Every row gives one point. Two turns around zero, p and q, are shown by what they do to some points. Where does a point land after both, in the order given? Backwards means that the second turn is done in reverse. Each puzzle has new turns, and all numbers are rounded.
(in the rows, 128 means zero)

Turn p:
72 121 141 -> 93 168 151
137 110 129 -> 118 118 114
140 130 110 -> 144 127 113
163 151 133 -> 157 98 135
Turn q:
123 144 180 -> 149 114 176
131 129 103 -> 122 142 108
137 79 105 -> 107 99 87
114 136 133 -> 121 134 142
154 161 130 -> 165 149 129
108 120 117 -> 104 131 127
Where do these land?
p, then q backwards: 106 171 143 -> 114 165 160
q, then p: 147 136 89 -> 168 144 117
q, then p backwards: 121 119 165 -> 142 146 159
q, then p backwards: 143 131 114 -> 131 124 108
p, then q backwards: 125 121 103 -> 141 135 107
p, then q: 126 91 154 -> 84 127 139

Turn p:
124 155 130 156 -> 136 154 101 138
141 136 159 113 -> 130 152 157 125
112 121 107 113 -> 114 108 120 111
99 125 124 170 -> 111 130 92 161
164 103 120 88 -> 149 98 169 105
Turn q:
131 105 119 175 -> 125 87 161 125
136 150 88 113 -> 122 114 84 114
125 112 134 121 -> 142 135 137 123
94 157 155 109 -> 99 176 127 127
129 145 163 110 -> 124 163 127 153
146 101 129 167 -> 139 91 159 139
134 127 109 100 -> 144 133 101 116
Where do these land?
p, then q backwards: 81 144 170 143 -> 105 181 161 121
q, then p backwards: 136 140 121 122 -> 119 131 119 139
q, then p: 166 137 140 124 -> 150 120 107 154
p, then q backwards: 132 150 135 120 -> 111 122 132 111
q, then p backwards: 164 99 94 161 -> 153 84 85 123
q, then p backwards: 110 112 103 130 -> 132 135 109 100
q, then p: 107 115 133 96 -> 143 148 132 96

Turn p:
158 133 114 156 -> 103 163 132 136
100 159 143 82 -> 152 87 155 95
118 101 153 146 -> 118 109 104 155
125 148 96 126 -> 132 149 131 97
138 99 135 130 -> 135 131 118 157
Turn q:
149 103 133 132 -> 159 127 134 137
161 158 124 109 -> 127 176 128 119
128 135 124 154 -> 118 127 128 153
115 136 126 95 -> 120 131 121 93
138 158 131 117 -> 112 156 133 119
129 92 94 132 -> 156 109 93 138
78 113 166 157 -> 106 71 162 136
Where do these land?
q, then p backwards: 145 137 98 158 -> 143 89 130 148
q, then p backwards: 129 132 159 70 -> 117 179 93 108
q, then p: 125 114 160 113 -> 139 109 146 154
q, then p backwards: 126 138 152 136 -> 146 145 139 125
q, then p: 100 133 94 148 -> 136 145 86 113
q, then p: 142 114 105 143 -> 114 158 123 128

Turn p:
187 165 164 147 135 137 -> 177 152 122 169 164 103
147 102 141 124 142 104 -> 147 93 136 121 138 115
125 128 128 166 148 128 -> 122 124 150 148 152 147
111 135 92 138 131 105 -> 123 117 121 126 119 173
121 147 157 116 115 143 -> 121 155 112 120 141 105
147 119 130 125 96 148 -> 123 131 118 150 107 100
82 109 135 115 109 123 -> 84 119 116 98 124 124
105 119 78 93 149 136 -> 127 133 149 92 82 158
Turn q:
130 107 123 141 103 111 -> 146 134 118 96 121 133
114 135 112 119 112 148 -> 107 144 122 123 124 107
114 153 112 96 178 139 -> 95 124 113 182 150 131
181 132 197 160 92 116 -> 189 98 193 99 118 117
146 151 158 169 144 138 -> 142 102 164 148 93 132
136 129 94 111 144 134 -> 124 155 109 153 137 128
110 99 130 116 119 134 -> 110 139 127 102 141 140
107 129 119 121 110 104 -> 127 118 99 108 134 118
114 116 107 118 150 128 -> 111 139 107 140 135 146
Where do these land?
p, then q: 143 130 146 147 153 156 -> 142 91 147 143 121 138
p, then q: 105 139 154 103 102 91 -> 115 158 83 145 152 133
q, then p: 130 131 97 111 121 139 -> 135 137 115 128 135 161
p, then q: 131 142 131 110 73 107 -> 133 161 77 126 115 118
p, then q: 121 100 164 118 103 110 -> 129 129 86 117 149 157
p, then q: 114 125 134 168 141 105 -> 101 132 143 140 118 164
p, then q: 115 119 117 149 158 164 -> 112 89 162 122 124 123
p, then q backwards: 153 133 69 108 139 127 -> 153 116 125 189 139 120
q, then p: 140 132 141 138 163 154 -> 102 137 133 150 156 112

Turn p:
109 97 125 132 128 162 -> 121 123 115 154 98 103
132 85 100 148 169 66 -> 166 79 109 136 112 192
97 166 98 125 123 178 -> 107 143 98 155 166 82
122 134 124 127 129 97 -> 137 118 119 108 137 145
165 112 116 132 121 136 -> 153 146 147 148 119 135
125 132 151 152 131 146 -> 114 111 151 134 127 108
132 129 142 123 103 109 -> 139 135 136 97 122 126
136 169 163 90 124 116 -> 93 158 143 87 148 141
135 128 133 123 125 140 -> 123 139 135 133 124 123
Turn q:
157 147 96 133 152 119 -> 144 143 128 86 153 136
148 133 158 121 85 158 -> 105 143 148 154 128 80
99 142 143 122 127 160 -> 89 124 147 141 118 140
107 114 146 172 135 90 -> 155 125 99 168 141 160
129 142 98 147 121 96 -> 148 160 101 116 129 144
124 116 156 99 123 130 -> 112 99 123 138 118 105
132 102 98 102 154 143 -> 143 102 151 91 109 132
Where do these land?
q, then p backwards: 151 108 124 123 155 121 -> 124 136 124 156 114 102
q, then p: 151 118 125 161 162 136 -> 101 130 160 152 118 150
q, then p: 101 113 132 123 105 129 -> 153 123 131 118 128 100
p, then q: 112 171 92 99 71 152 -> 122 140 80 65 159 151
p, then q: 114 117 178 109 118 133 -> 99 126 100 142 91 117
q, then p: 110 143 112 141 161 115 -> 108 150 120 162 125 117
q, then p: 157 126 133 140 123 109 -> 136 125 136 136 145 159

Turn p:
116 125 143 110 137 91 118 152 -> 117 143 139 147 104 146 97 117
117 87 118 157 96 104 151 120 -> 84 108 113 116 152 142 131 91
111 87 156 148 89 151 117 109 -> 114 123 107 131 196 146 119 130
156 170 137 148 124 134 152 184 -> 137 114 75 146 81 94 120 136
127 152 127 97 119 114 141 111 -> 155 130 143 106 118 122 110 108
161 143 128 118 137 122 113 119 -> 131 122 150 122 117 105 116 149
129 119 163 126 153 150 130 133 -> 148 112 127 160 134 145 127 149
115 118 113 156 162 103 112 125 -> 97 139 155 156 121 126 153 118
159 145 126 133 105 112 127 102 -> 124 113 139 107 137 89 111 122
89 137 132 135 128 179 122 131 -> 159 156 101 140 153 140 157 137
127 124 66 81 157 147 126 121 -> 142 148 159 80 97 153 167 148
Turn q:
108 143 98 135 165 135 118 159 -> 153 132 79 143 146 134 115 145
120 106 170 111 104 136 105 105 -> 133 113 168 88 123 145 151 122
113 134 164 137 70 134 140 111 -> 106 126 164 129 129 139 180 99
108 104 158 116 115 123 154 95 -> 110 153 158 90 137 125 144 110
143 148 98 157 156 127 117 120 -> 112 129 93 147 109 137 110 155
133 129 89 125 144 95 115 149 -> 159 142 105 148 106 109 110 141
145 159 103 108 145 134 131 136 -> 134 124 111 152 126 140 90 114
129 85 150 123 86 154 143 114 -> 108 104 155 93 135 103 157 101
152 144 122 141 167 114 129 163 -> 138 129 119 163 142 121 96 164
Where do these land?
q, then p: 136 104 148 99 127 126 90 96 -> 148 124 120 106 142 151 84 155
p, then q: 114 96 159 132 113 146 118 102 -> 127 120 104 111 151 137 100 163
p, then q backwards: 133 98 103 151 143 118 120 136 -> 133 135 142 163 111 138 137 104
q, then p: 118 147 142 124 152 152 134 133 -> 138 136 137 140 124 137 156 152
q, then p: 152 159 149 166 136 121 162 168 -> 105 131 115 194 120 119 157 115
p, then q: 118 115 139 106 145 104 162 143 -> 105 94 131 103 116 130 149 115
p, then q: 124 104 143 72 107 157 80 106 -> 165 86 130 143 164 165 86 146
q, then p backwards: 142 138 84 124 113 131 149 127 -> 122 149 139 154 117 100 142 152
q, then p backwards: 110 134 120 157 112 115 115 147 -> 121 138 123 149 153 157 131 140
q, then p backwards: 134 184 92 150 131 111 151 123 -> 96 126 152 155 137 110 111 181

Turn p:
165 148 102 108 96 156 131 149 -> 109 140 72 109 119 131 143 156
111 149 118 163 135 157 140 146 -> 110 133 109 122 149 154 96 105
123 136 125 105 127 169 148 123 -> 128 147 124 93 133 156 128 145
164 110 145 140 153 119 102 144 -> 159 98 111 128 139 95 135 113
112 109 95 99 142 117 143 108 -> 108 147 165 120 145 122 157 141
101 132 152 157 109 99 164 115 -> 125 144 153 157 96 152 120 90
103 150 138 94 134 133 144 150 -> 147 162 127 139 144 154 124 151
119 97 159 157 129 110 90 136 -> 148 73 140 156 126 122 119 113
154 120 119 129 126 93 90 83 -> 118 107 151 129 100 68 130 137
Turn q:
126 115 112 175 164 142 169 112 -> 92 96 172 154 108 119 146 109
159 151 128 123 162 107 160 105 -> 111 136 117 183 115 97 133 125
150 148 132 121 137 138 135 144 -> 132 146 129 156 124 142 117 130
158 93 158 138 98 140 137 105 -> 126 132 104 113 92 149 167 102
93 107 129 106 164 147 119 143 -> 128 125 148 118 170 125 107 91
87 131 109 127 95 138 128 124 -> 142 98 134 106 155 139 143 152
104 88 159 128 92 118 138 156 -> 154 153 146 81 132 133 166 117
139 127 137 111 96 116 75 147 -> 152 151 98 88 121 140 100 144
148 156 84 125 137 113 114 124 -> 137 108 118 152 115 112 92 155
116 164 130 126 135 120 106 118 -> 108 131 113 130 147 123 109 155
Where do these land?
p, then q: 112 115 125 131 123 155 155 129 -> 124 118 122 142 153 153 132 110
p, then q backwards: 135 122 110 174 139 156 140 114 -> 112 94 142 134 151 147 97 110
p, then q backwards: 126 145 127 132 95 142 158 161 -> 160 144 159 118 112 156 118 115
q, then p backwards: 160 94 171 99 153 96 136 167 -> 154 167 144 134 160 91 183 114
p, then q: 103 115 119 94 154 106 148 135 -> 96 161 145 162 130 131 136 127
p, then q: 141 145 139 161 151 108 97 98 -> 122 139 94 89 110 93 121 136
p, then q: 122 140 160 116 105 120 94 122 -> 147 143 136 99 94 147 120 135
p, then q: 147 152 116 135 159 134 78 117 -> 142 144 122 103 123 81 90 127
p, then q: 110 98 122 126 104 111 123 134 -> 119 127 156 117 123 139 157 115
q, then p backwards: 124 154 90 112 98 152 151 102 -> 118 96 143 115 109 130 94 173

Turn p:
93 110 107 137 114 163 101 105 144 -> 123 109 87 117 128 144 138 79 123
165 134 128 109 141 115 130 88 98 -> 158 143 141 154 162 97 109 126 116
98 108 152 124 118 118 92 105 121 -> 95 130 105 129 125 117 99 102 101
89 148 151 155 128 171 119 117 122 -> 96 101 117 154 128 156 119 95 155
136 139 125 113 96 145 148 158 152 -> 137 124 116 114 130 169 141 164 132
116 117 119 101 118 97 158 97 103 -> 148 130 143 156 123 122 126 127 72
142 108 126 124 158 136 116 154 127 -> 120 120 121 114 130 94 145 143 146
150 169 124 111 161 86 158 153 164 -> 130 142 200 96 144 135 146 162 129
146 149 112 156 104 144 123 169 105 -> 134 160 110 144 110 146 145 146 172
144 100 137 152 142 104 135 134 145 -> 138 122 143 100 100 104 111 134 134
Turn q:
131 102 141 144 86 136 138 161 152 -> 120 170 125 155 116 124 123 172 134
98 148 133 108 138 100 124 75 130 -> 130 107 131 140 157 145 147 76 153
148 134 127 103 134 104 100 85 111 -> 145 92 119 135 112 137 115 83 147
117 86 121 159 131 138 122 188 155 -> 135 167 117 102 136 123 120 197 138
144 127 101 129 140 143 151 99 121 -> 97 118 122 106 106 129 141 106 121
149 131 144 120 128 132 139 180 171 -> 159 166 121 135 118 90 147 159 116
108 153 109 82 126 117 118 97 95 -> 139 100 170 127 126 153 131 79 134
136 163 108 155 129 127 122 111 108 -> 109 125 126 116 139 126 98 95 105
119 108 156 147 127 170 119 158 141 -> 134 140 109 135 135 144 135 182 103
130 127 140 133 140 114 147 126 97 -> 112 96 139 131 136 109 123 132 129
Where do these land?
p, then q: 142 151 113 102 117 129 116 149 141 -> 137 127 145 109 132 111 153 127 99
p, then q: 130 101 143 121 169 146 124 93 138 -> 135 96 109 118 125 129 127 130 181
q, then p: 106 123 145 123 111 99 134 120 111 -> 114 107 136 104 114 121 110 115 145
q, then p backwards: 143 101 162 165 86 162 133 147 135 -> 126 127 162 103 86 116 132 161 83
q, then p backwards: 140 147 143 116 125 158 141 133 95 -> 98 114 136 109 133 109 160 117 123
p, then q: 111 103 111 105 117 114 101 146 171 -> 134 111 186 120 108 140 150 113 130
q, then p: 103 168 86 130 109 139 101 118 98 -> 104 112 104 158 177 116 99 105 134
p, then q: 128 89 111 96 153 105 117 96 98 -> 110 87 142 125 138 97 92 105 159
q, then p backwards: 130 156 133 163 150 96 135 162 150 -> 171 115 127 101 150 116 89 112 118
p, then q: 112 94 134 163 133 137 160 133 151 -> 124 141 127 158 89 150 127 148 157
p, then q backwards: 163 175 127 125 138 124 147 111 120 -> 84 138 138 114 106 104 114 154 128

Turn p:
140 151 149 99 114 132 158 128 110 -> 130 114 138 91 137 154 108 117 107
106 123 118 136 100 126 96 97 151 -> 157 138 129 156 112 120 166 107 121
133 118 128 152 105 178 123 90 158 -> 157 182 137 125 111 139 149 101 155
94 142 151 120 141 115 165 160 91 -> 107 78 93 109 154 149 109 125 132
133 120 131 112 129 103 155 154 109 -> 100 97 137 122 142 145 119 144 120
137 114 102 144 122 133 117 132 159 -> 128 144 151 141 121 108 150 134 149
139 142 70 151 156 108 106 138 118 -> 113 114 123 132 87 77 131 163 138
144 138 136 157 135 98 107 136 131 -> 146 127 119 135 135 112 136 171 122
108 148 178 89 127 144 140 138 146 -> 146 120 129 116 179 138 103 87 116
142 113 127 114 173 96 157 122 105 -> 106 105 131 145 116 147 79 157 126
131 100 118 134 106 177 85 112 130 -> 119 189 121 136 114 118 159 101 122
Turn q:
131 110 100 144 113 121 95 133 151 -> 160 134 92 104 124 113 140 133 130
118 101 118 128 163 153 131 122 95 -> 133 138 145 135 133 144 123 108 180
132 117 129 155 95 175 135 123 137 -> 100 136 119 115 114 81 147 118 148
115 179 139 125 124 116 137 111 128 -> 97 103 133 128 115 148 118 155 107
93 131 172 136 101 134 153 166 106 -> 89 98 135 154 144 128 170 94 114
147 120 178 155 114 103 160 72 120 -> 84 126 112 140 112 117 67 89 103
140 139 126 114 149 128 110 151 163 -> 166 118 151 119 128 116 134 149 113
125 120 78 123 148 105 137 137 150 -> 156 151 131 86 144 153 130 137 122
145 106 92 80 135 115 117 144 136 -> 173 174 134 135 139 142 139 147 121
93 151 161 133 117 130 128 103 123 -> 96 97 125 139 93 142 129 121 121
168 133 114 116 150 128 106 146 99 -> 154 133 131 153 162 124 112 157 150
Where do these land?
p, then q: 91 151 108 108 123 152 102 122 128 -> 114 156 97 122 113 153 94 128 118
p, then q: 161 158 174 119 94 112 139 117 166 -> 138 127 172 177 149 98 91 136 138
p, then q: 98 145 77 82 104 126 110 145 148 -> 107 143 104 142 110 158 92 74 104
p, then q: 124 123 125 104 140 105 125 100 104 -> 119 128 92 141 131 118 139 121 157
p, then q backwards: 128 126 122 148 157 127 164 112 82 -> 110 152 113 143 131 117 110 74 114
p, then q: 121 118 137 134 157 128 127 136 145 -> 150 108 123 106 128 124 120 130 127
q, then p: 143 116 164 152 90 113 134 108 154 -> 123 102 111 146 84 136 152 135 95
p, then q: 150 143 160 164 97 109 95 169 162 -> 138 124 185 127 189 142 102 127 110
q, then p backwards: 153 117 110 140 143 145 119 124 122 -> 134 141 131 146 151 144 133 136 149
p, then q: 124 105 128 118 138 150 132 148 99 -> 126 119 128 114 104 158 150 134 143
q, then p backwards: 114 108 102 138 165 140 159 124 98 -> 130 111 141 129 124 167 175 137 150

Turn p:
117 113 114 140 134 124 140 146 108 141 118 -> 148 124 121 128 129 139 152 133 121 148 144
122 119 142 178 116 150 102 107 101 110 128 -> 132 122 116 112 97 132 109 150 71 121 124
182 128 148 150 162 92 143 140 162 134 165 -> 109 118 167 99 113 84 107 136 169 171 139
140 120 96 92 112 131 153 146 174 133 136 -> 134 138 152 169 146 122 137 104 165 145 98
103 104 126 55 143 125 109 141 160 173 111 -> 112 136 145 172 170 107 187 119 154 91 144
105 152 163 136 117 144 136 120 92 127 126 -> 124 109 108 89 130 157 132 132 110 104 118
183 157 125 135 160 131 143 113 149 166 155 -> 75 118 169 125 120 140 108 142 164 161 139
146 120 145 124 119 139 116 137 96 117 122 -> 146 103 126 123 143 130 109 146 113 116 134
124 156 81 77 115 101 110 136 162 139 97 -> 112 155 93 188 155 122 132 111 174 121 131
120 121 143 126 123 131 136 104 124 122 88 -> 119 141 116 118 158 131 126 114 96 123 131
113 123 122 128 155 137 131 122 109 97 146 -> 155 146 143 110 108 143 120 126 126 110 142
101 147 124 160 105 145 116 141 130 100 113 -> 143 149 91 122 113 134 124 146 109 125 93
109 105 135 164 102 115 129 112 97 104 159 -> 156 105 117 107 82 123 120 106 93 127 125
Turn q:
104 153 151 162 133 153 132 108 135 98 111 -> 146 138 152 142 94 170 114 136 118 106 144
99 96 120 138 121 138 141 157 142 152 138 -> 93 148 113 128 151 135 95 146 136 131 114
115 137 112 137 142 100 107 131 115 60 143 -> 164 120 118 137 141 124 109 103 96 115 184
120 139 146 179 115 86 150 122 130 139 123 -> 178 156 132 112 133 134 109 154 156 115 121
118 63 114 139 130 168 114 81 108 127 151 -> 90 141 69 137 69 112 108 119 121 116 131
149 139 133 157 177 105 133 143 120 158 128 -> 156 126 113 156 144 128 148 167 162 148 135
120 182 119 135 137 116 99 142 130 129 121 -> 163 106 154 134 139 140 125 142 105 160 134
139 127 104 94 100 147 129 151 130 114 100 -> 99 115 132 96 148 148 148 103 104 131 122
154 155 151 77 114 144 127 136 107 146 126 -> 105 87 167 109 123 108 162 128 135 133 119
147 93 142 99 133 139 101 136 141 138 110 -> 93 131 126 129 123 127 143 95 151 160 130
168 167 128 104 107 124 157 116 140 143 169 -> 134 134 162 123 136 78 168 146 109 109 100
103 86 118 116 128 115 148 113 138 133 116 -> 116 136 99 133 136 133 106 101 146 109 102
Where do these land?
p, then q: 135 136 139 162 137 111 127 122 162 129 129 -> 142 108 143 116 146 123 103 124 134 140 99
q, then p: 144 133 170 142 92 115 137 145 137 133 115 -> 104 129 140 113 157 115 127 127 162 101 105
p, then q backwards: 163 116 100 156 153 135 169 158 88 101 146 -> 113 169 147 173 121 100 79 138 122 134 95
q, then p: 112 119 127 135 110 158 115 137 145 139 101 -> 114 127 121 139 138 152 151 143 113 101 112
p, then q: 155 136 138 122 107 102 139 135 157 114 82 -> 163 108 104 166 139 133 126 125 134 163 110
p, then q: 128 121 145 110 147 132 123 148 146 144 106 -> 137 126 136 157 158 133 128 137 143 115 136
q, then p: 167 138 90 135 138 128 153 127 107 153 165 -> 172 132 110 123 141 134 138 119 161 173 150
q, then p: 111 78 142 113 115 139 116 100 140 129 98 -> 95 151 109 158 121 136 126 104 100 104 105
p, then q: 108 162 126 132 138 119 104 104 94 133 126 -> 106 125 121 122 130 120 110 125 74 116 137
q, then p: 94 137 135 93 114 155 69 99 149 111 136 -> 101 81 100 127 112 124 132 115 70 99 140
q, then p: 69 141 148 92 124 157 124 88 143 121 126 -> 126 121 99 121 126 104 115 133 55 99 117
q, then p: 160 104 118 132 156 124 147 150 90 123 164 -> 165 145 135 127 93 121 141 108 170 155 136
p, then q: 121 143 85 141 133 89 141 152 106 134 171 -> 106 182 132 106 124 106 140 130 107 137 85

Turn p:
155 157 106 137 105 109 107 104 117 123 128 130 -> 124 130 130 130 144 107 128 93 163 123 102 109
118 129 140 109 131 163 153 143 155 143 144 104 -> 136 140 138 140 130 122 148 150 94 108 167 128
127 151 92 110 147 72 106 112 131 116 137 124 -> 103 157 136 125 98 113 111 104 172 109 105 145
133 111 93 90 158 151 100 153 127 126 148 153 -> 108 110 147 115 111 157 147 160 137 78 108 137
140 139 146 156 110 122 130 123 93 105 128 94 -> 116 131 106 113 151 117 110 114 143 154 151 93
119 100 136 140 105 121 168 176 153 106 124 162 -> 127 66 121 146 113 108 106 144 93 138 140 156
167 157 127 88 138 86 106 105 102 137 121 127 -> 111 156 180 109 129 116 127 114 177 140 104 121
140 118 137 161 145 172 153 129 158 163 135 111 -> 181 128 113 113 131 126 164 131 97 117 161 127
117 157 142 149 96 117 132 124 118 109 76 136 -> 137 113 127 167 147 137 96 95 142 166 132 120
98 80 110 118 135 139 145 167 129 169 141 149 -> 134 112 134 104 124 148 116 154 70 98 117 165
125 141 157 162 145 119 126 126 109 100 99 130 -> 132 118 106 129 128 148 116 118 158 173 147 129
108 92 135 114 126 143 101 162 166 157 153 133 -> 107 119 133 123 105 145 163 131 69 105 123 144
97 127 151 141 131 177 155 129 140 155 169 138 -> 142 137 101 134 163 128 163 159 87 118 149 156
144 117 132 117 126 107 115 82 120 108 122 134 -> 125 144 127 131 114 115 127 136 154 154 92 107
133 143 117 129 124 122 122 85 103 102 96 96 -> 137 158 121 140 130 132 100 118 166 141 123 84
Turn q:
142 127 132 156 147 168 88 117 137 82 151 135 -> 130 108 130 100 118 147 88 134 81 168 121 110
82 161 102 94 129 101 171 137 154 131 117 130 -> 141 109 98 139 148 125 130 92 194 101 116 135
155 145 143 141 133 134 84 138 98 118 137 129 -> 109 132 124 128 113 158 110 170 99 134 138 123
82 116 136 122 108 112 142 106 134 106 162 104 -> 125 105 120 122 149 97 129 117 118 101 74 124
146 154 168 127 119 147 134 101 144 89 144 115 -> 138 110 110 83 149 114 106 143 101 113 141 101
106 134 86 94 88 96 156 102 164 147 135 121 -> 154 99 123 142 147 131 173 80 147 81 114 132
124 109 126 133 116 111 149 164 133 155 94 176 -> 99 164 134 146 126 128 160 101 169 148 146 115
125 148 149 134 155 156 123 64 124 115 174 114 -> 152 102 150 108 127 113 66 133 87 96 121 117
135 128 138 131 137 160 103 133 115 124 101 111 -> 132 125 137 131 143 132 116 161 118 160 144 141
116 132 101 142 115 87 153 128 118 142 101 134 -> 125 125 143 137 113 130 164 128 177 114 117 123
152 117 124 134 129 140 134 181 110 139 140 141 -> 90 152 112 126 101 133 134 123 124 146 148 155
136 105 118 126 119 147 127 145 96 151 103 143 -> 104 149 158 138 132 137 144 131 134 147 146 154
91 132 125 96 117 85 134 122 156 162 122 135 -> 144 134 115 175 150 123 148 100 155 96 114 114
152 112 132 163 143 137 118 153 130 155 116 111 -> 130 137 130 145 93 110 139 147 118 161 151 136
175 100 141 127 168 139 105 130 107 104 123 123 -> 147 170 134 101 112 143 110 159 99 156 130 140
Where do these land?
q, then p: 139 101 115 136 103 132 174 116 107 98 113 103 -> 125 128 179 146 111 113 112 162 121 150 127 156
q, then p: 138 121 82 115 146 143 95 148 88 123 142 122 -> 141 90 129 148 170 165 146 138 115 131 104 136
q, then p backwards: 127 115 102 140 117 166 129 162 120 125 162 132 -> 107 119 152 141 121 87 109 163 139 130 136 142
q, then p: 118 115 149 135 135 111 100 105 183 162 113 121 -> 151 133 111 77 129 99 123 96 144 139 151 104
q, then p: 141 127 106 114 120 121 185 150 115 138 108 117 -> 131 118 137 166 113 87 137 147 129 124 116 164
p, then q: 110 113 158 104 122 124 166 152 113 116 124 99 -> 89 132 108 167 115 133 108 143 104 116 115 141
q, then p: 118 133 159 144 136 87 102 114 173 125 137 163 -> 140 161 114 116 125 124 112 93 136 114 160 74
q, then p backwards: 141 142 120 103 132 139 162 93 141 81 115 91 -> 164 117 105 165 151 139 158 134 97 162 138 146
q, then p: 128 128 168 139 124 100 78 84 129 151 134 163 -> 113 141 98 108 146 144 122 107 141 145 190 87
p, then q: 102 125 144 129 148 120 131 93 147 151 144 160 -> 109 134 140 122 117 147 133 115 171 125 167 116
p, then q: 131 138 121 159 158 142 126 153 110 128 119 120 -> 142 128 125 114 134 139 115 94 94 130 130 145
p, then q: 127 160 84 141 115 138 115 153 100 133 161 102 -> 164 117 115 103 141 144 89 121 126 133 77 127
p, then q: 132 133 99 125 131 125 90 155 121 123 135 147 -> 137 125 140 111 166 118 124 112 130 155 107 121
q, then p backwards: 170 128 156 107 120 147 173 151 122 133 114 113 -> 128 148 144 144 161 123 158 136 124 139 179 100
p, then q: 96 143 157 128 114 125 95 92 152 135 99 166 -> 124 109 181 135 109 105 128 129 157 142 173 110
